Each row is a point. Each table stands for the endless flat space through its points: a line for two points, a plane for three, and so on. The two share one point or none. Which?
(in the rows, 128 means zero)

First (2 x 3)
[[135 154 120]
 [137 152 124]]
Second (2 x 3)
[[129 134 136]
 [159 169 126]]
They share: [141 148 132]

First (3 x 8)
[[147 145 140  89 112 126 122 108]
 [119 169 132 101 112 142 134 100]
 [137 148 131  99 118 127 123 112]]
Second (2 x 8)
[[135 132 111 105 142 133 119 112]
 [127 152 123 121 118 109 119 136]]
They share: [131 142 117 113 130 121 119 124]

First (2 x 11)
[[142 102 133 158 119 124 139 147 162 135 144]
 [136 108 130 155 119 120 134 141 155 130 142]]
Second (2 x 11)
[[125 124 109 157  96  97 131 143 135 148 141]
 [131 118 119 155 110 111 127 139 147 134 143]]
They share: no point

First (3 x 18)
[[153 152 139 121 147 111 119 147 120  94 127  97 113 138 109 151 105 153]
 [146 167 149 131 171 112 118 133  96 102 135 109 140 143 127 160 122 149]
 [157 164 111 129 123 119 123 155 132 122 119 109  89 166  85 139 121 145]]
Second (3 x 18)
[[122 167 153 125 152 132 148 175 110  93 107  95 106 112 147 173  71 127]
 [142 166 143 139 149 120 126 157 126  95 113  94 100 136 119 155  92 141]
 [157 169 140 160 149 111 105 142 144  95 113  91  88 154  98 143 107 153]]
They share: no point

First (2 x 24)
[[129 155 130 108 125 162 137 130 138 146  88 106  95 115 151 168 104 145
  117 109 169 143 117 142]
 [113 135 106 124 121 142 141 158 118 146 116 122 115 107 155 144 112 149
  121 137 145 143 125 130]]
Second (3 x 24)
[[121 146 105 112 136 146 134 134 124 151 121 109 113 119 138 137 106 166
  107 122 133 159 123 141]
 [122 137 126 138 115 172 136 149 140 161 103 119  98 111 148 146 133 153
  109 113 146 156 109 115]
 [116 149  91  94 143 121 138 136 107 136 127 108 125 117 144 141  83 161
  118 139 138 146 137 159]]
They share: [117 140 112 120 122 147 140 151 123 146 109 118 110 109 154 150 110 148
 120 130 151 143 123 133]

First (2 x 24)
[[111 112 125 135 105 127 125 116 110 111 108 138 125 110 141 132  98 138
  139 118 138 101 133 159]
 [114 107 122 135 103 126 121 121 104 105 112 142 128 104 147 137  93 140
  140 115 141  95 126 165]]
Second (2 x 24)
[[109 119 140 128 109 126 124 105 125 113 106 129 117 117 126 130 115 124
  147 127 121 108 147 147]
 [ 81 135 116 148 117 118 148  93 121 141  98 149 141 137 150 106 107 144
  127 127 141 112 163 143]]
They share: no point

First (4 x 24)
[[100 129 121 119 143 121 120 141 137 121  72 145 159  82 130 104 149 107
  134 164 123 117 118 148]
 [149 136  80 149 149 106 131 104 176 111 129 143 117 143 125 120 124 129
  132 164 132  67 112  98]
 [142 150  76 134 146 124 150 126 167 130 111 151 138 130 103  98 119 125
  140 164 117  78  94 109]
 [115 119 125 121 153 107 117 141 132 129  85 124 143  87 116 103 165 123
  146 143 109 129 134 136]]
Second (4 x 24)
[[142  95 123 110 134 121 108 127 160 122  97 136 147  94 100  81 159 127
  149 149 102  92 162 107]
 [170 110 103 155 145  89 104 138 159 133  84 159 127 127 123  95 179 120
  140 125 111  89 121  93]
 [137 113 101 137 128 112 122 125 151 131 110 124 130  99 125  86 179 118
  154 123  97  97 145 108]
 [122 112 115 113 135 125 124 124 149 123 114 113 139  89 105  91 159 126
  154 145  97 107 159 121]]
They share: no point

First (3 x 24)
[[150 127 159 147 104 104 129 125 129 163  95 109 129 167 122 133 118 120
  120 135 102 130 154 128]
 [136 110 160 150 115 127 113 130 141 161 101 116 106 138 147 137  92 141
  135 100  87 113 126 141]
 [150 132 148 156 123 117 123 126 151 143 113 130 144 150 113 131 124 127
  109 128 113 121 140 139]]
Second (3 x 24)
[[164 105 137 153  98 114 145 125 155 139  95 123 131 121 126 139 130 140
  110 113 116 138 166 136]
 [125 152 172 146 142 129  90 133 135 165 119 123 136 184 125 123  96 122
  129 129  93  97 103 134]
 [158 130 144 118 108 147 122 144 160 143  89 123 156 142 142 122 128 155
  121 109 127 122 145 105]]
They share: [146 125 153 153 118 118 121 127 145 151 107 123 131 149 124 133 114 130
 118 121 104 120 138 138]

First (3 x 24)
[[133 109 141 147 123 106 143 144 122 111 136 148 144 119 142 138 152 111
  126 101 115 139 153 133]
 [145 130 120 132 138 124 128 132 125 123 133 142 135 122 148 150 131 132
  108 113 121 130 135 124]
 [136 127 134 135 133 123 126 134 125 122 141 137 143 128 142 139 145 120
  115 105 120 133 145 123]]
Second (3 x 24)
[[120 140 129 148 146 145 147 146 140 118 144 139 158 135 128 129 156 151
  107 111 144 136 143 126]
 [135 146 147 133 146 136 126 134 119 133 123 142 140 147 137 150 147 133
  125 105 123 148 122 129]
 [135 153 160 132 150 138 125 134 112 139 111 146 137 158 135 157 150 133
  136 102 120 159 110 134]]
They share: [140 134 127 130 138 129 121 130 126 126 140 135 140 129 144 143 138 127
 109 109 122 130 139 120]

First (2 x 24)
[[152  99 146 104 121 143 121 104 110 121 156 112  80 108 125 103 149 150
  124 145  87 124 110 130]
 [127 129 136 109 121 148 156 114 140  86 156  97 115 143 115 138 124 160
  154 145 117 144 130 145]]
Second (3 x 24)
[[140 121 134 102 116 154 143 116 124 104 160 107  97 132 117 122 136 148
  139 153 108 140 115 137]
 [152 133 122 104 110 164 149 118 114 106 166 115  83 136 115 118 130 138
  141 159 114 140 107 129]
 [120 115 144 108 130 150 125 104 134 106 162  95 125 114 113 118 138 164
  135 135 102 144 115 133]]
They share: no point

First (3 x 24)
[[156 111 137 123 140 116 145 107 161 126 154 144 117 159 126 129 144 157
  137 105 148  98 108 154]
 [162 117 121 121 134 114 151  93 151 112 146 120 119 155 146 117 134 155
  127 109 154 112 108 156]
 [149 105 141 126 145 120 140 114 163 130 161 151 120 159 119 135 145 151
  141 110 145  97 112 147]]
Second (5 x 24)
[[164 121 122 127 146 111 143 102 166 102 170 110 134 156 143 114 136 127
  140 105 139 131 121 138]
 [160 125  85 109 178 140 105 112 186 102 161  92 101 101 134 149 155  92
  148 132 105 126 125 136]
 [170  85 119 147 130 106 133 122 138 126 165 112 105 165 140 111 143 154
  124 108 167 132 107 158]
 [151  94 136 138 122 110 158 100 131 122 155 133 131 178 145 110 123 167
  120 114 175 116 110 150]
 [113 125 119 120 149 140 163  79 123  97 136 157 142 142 138 123 125 166
  130 159 170  80 102 134]]
They share: [151 108 121 126 141 121 144 100 150 113 156 122 126 153 142 123 131 142
 130 121 151 117 116 143]

First (3 x 24)
[[134 141 142 114 130 115 114 122 160 132 136 138 127 111 119 129 123 138
  107 161 152 131 115 118]
 [131 135 142 123 139 118 105 116 154 132 130 144 133 126 104 120 129 129
  128 149 167 110  94 127]
 [160 148 172  81 157 144 112 139 142 112 103 171 150 121 144  97 101 111
   90 130 117 103 132 105]]
Second (3 x 24)
[[152 138 173 114 162 135 116 132 135 120 109 144 125 113 121 104 119 114
  127 155 172  79 114 122]
 [144 142 159 114 154 129 116 124 141 120 119 148 137 123 123 108 125 126
  123 145 162  95 100 126]
 [135 153 145 119 147 118 123 118 148 117 130 151 153 137 129 114 137 145
  123 134 154 115  79 136]]
They share: no point

First (2 x 24)
[[136 105 129  92  85 101 145 101 128 106 119 115 116 104 133 138 125 160
  143 112 140  94 145  93]
 [138 107 135 104  97 115 145 113 140 110 127 115 130 110 123 128 117 156
  149 108 132 102 139 103]]
Second (2 x 24)
[[138  94 137 105 114 121 152 136 157  98 141 125 129 123 129 135 121 149
  149  94 138 114 126 102]
 [146 118 145 117  90 133 128 112 145 118 129 109 149  99 117 111 101 169
  145 114 126  94 154 122]]
They share: no point

First (4 x 24)
[[124 155 132 156 133 145 124 165 131 125 120 103 130 100  84 114 136 135
  172 153 102 148 108 125]
 [136 152 112 160 133 140 119 162 130 113 137  84 116 111  96 128 120 121
  157 136 123 133 122 127]
 [114 150 145 141 147 142 114 146 142 125 111 116 131  94  95 113 141 130
  164 143 102 156 124 126]
 [104 158 125 159 149 132 126 152 118 104 137  92 151  82  88 139 140 136
  167 157  87 135 113 105]]
Second (3 x 24)
[[128 169 125 135 174 126  99 151 130 115  93 131 109 123 106 109 121 121
  147 129 111 118 124 145]
 [122 135 136 152 127 148 119 145 150 120 138  87 126  91 100 128 137 121
  161 134 119 164 138 120]
 [130 157 126 162 157 128 111 167 142 104 106 113 108 115 108 126 139 121
  161 132  99 126 138 144]]
They share: [124 148 132 144 145 140 111 146 142 119 121 104 120 103 102 120 130 121
 155 132 117 147 132 129]

First (5 x 24)
[[121 162 117 133 124 139 176  93 149 127 146 115 102 149 132 105 127  79
  139 144 119 148 119 139]
 [119 151 114 128 128 158 167 108 138 116 135 116 100 147 144 107 137  91
  131 139 131 142 117 141]
 [128 120 150 143 168 151 124 123 152  78 105 127 115 147 145  92 145 121
  110 140 155 118 134 119]
 [119 165 108 110 108 148 199  78 140 144 135  88 100 135 142 131 127  91
  137 143 119 154 155 161]
 [131 128 138 132 168 140 127 127 150  83 124 141 110 143 154 112 147  83
  104 125 129 145 106 119]]
Second (5 x 24)
[[119 118 160 163 130 154 121  66 184 120  88 109 136 123 132 116 114  74
  100 107 147 142 162 113]
 [146 156 132 112 172 127 159 150 137  92 135 126 105 138 146  73 176 133
  128 166 129 126 150 151]
 [124 103 125 162 164 125 171  88 143  92  95  86 107 150 146 120 108 110
  120 109 152 144 115 105]
 [131 117 118 143 175 123 177 112 134  85 114  90 101 148 153 110 124 123
  138 125 142 134 116 112]
 [128 138 154 146 142 141 141 100 167 118  99 132 119 148 126  95 154  93
   78 146 157 146 158 145]]
They share: no point

First (3 x 24)
[[147 116 148 111 117 118 160 115 117 152 116 138 100 168 143 123 141 130
  129 126  97 110 121 120]
 [140  92 157 143 110 124 153 130 112 159  98 121 107 141 168 103 154 147
  114 132 114  93 148 116]
 [129 123 160 106  99 113 142 109 132 144 131 124  79 171 146 131 154 131
  148 134 111 109 118 119]]
Second (4 x 24)
[[152 104 184 131  77 132 175 130 106 163  83 101  84 130 158 100 162 150
  148 138  79 118 134 120]
 [169 122 184 128  84  99 140 131  93 165 105  90  95 127 132 107 142 154
  152 112 118 101 123 104]
 [100  78 114 125 145 134 136 108 137 120 142 163  98 206 170 146 152 137
   93 140 118  79 148 140]
 [105  82 112 120 148 123 128 107 137 121 149 162 103 207 164 147 150 134
   92 136 130  73 147 136]]
They share: no point

First (6 x 24)
[[ 92 110 144 122 149 150 149 111 153 145 109 141 107 139 143 140 130 133
   74 130  89 137 112  82]
 [ 96 114 132 111 175 117 137 101 137 159 114  99 139 118 153 121 142 134
   78 135 112 138 124 125]
 [ 94 106 123 128 175 120 130 112 149 166 111 104 152 110 155 126 147 143
   84 137 113 124 139 133]
 [119  81  85 143 144 115 110 147 161 166 103  93 159  97 140 104 159 147
  104 183 110  92 138 140]
 [100 120 135 133 149 131  90 132 161 140 118 120 156 137 157 119 113 124
  116 112  96 117 163 116]
 [ 99 133 139  92 179 106  88 113 111 152 136  89 134 128 155  96 116 103
  114 102  99 146 143 123]]
Second (6 x 24)
[[ 99 133 118  84 140 135 102 135 125 138 115 104 156 127 143 128 144 102
  113 136  81 110 146 104]
 [111 128 117  86 136 120 104 156 140 130 108 103 135 125 138 136 126 101
  111 150  71 120 147  97]
 [ 98  94 105 127 127  87 130 118 138 141 118 131 135 101 160  99 125 138
   96 151 108  98 117 110]
 [112  91 130 138 156 137  84 115 152 152 122 106 138 126 131  75 118 142
   99 124 112 129 154 114]
 [ 86 133 140  85 159 152  84 135 137 169 111 118 142 103 151 123 143 113
  106 129  98  88 146 103]
 [ 80 115 117  85 128 135  93 147 132 155 109 146 135  80 144 123 138 120
  103 143  86  65 150  79]]
They share: [109 114 125 115 151 119 106 124 143 145 117 101 141 128 148 106 127 122
 104 137 101 125 135 118]
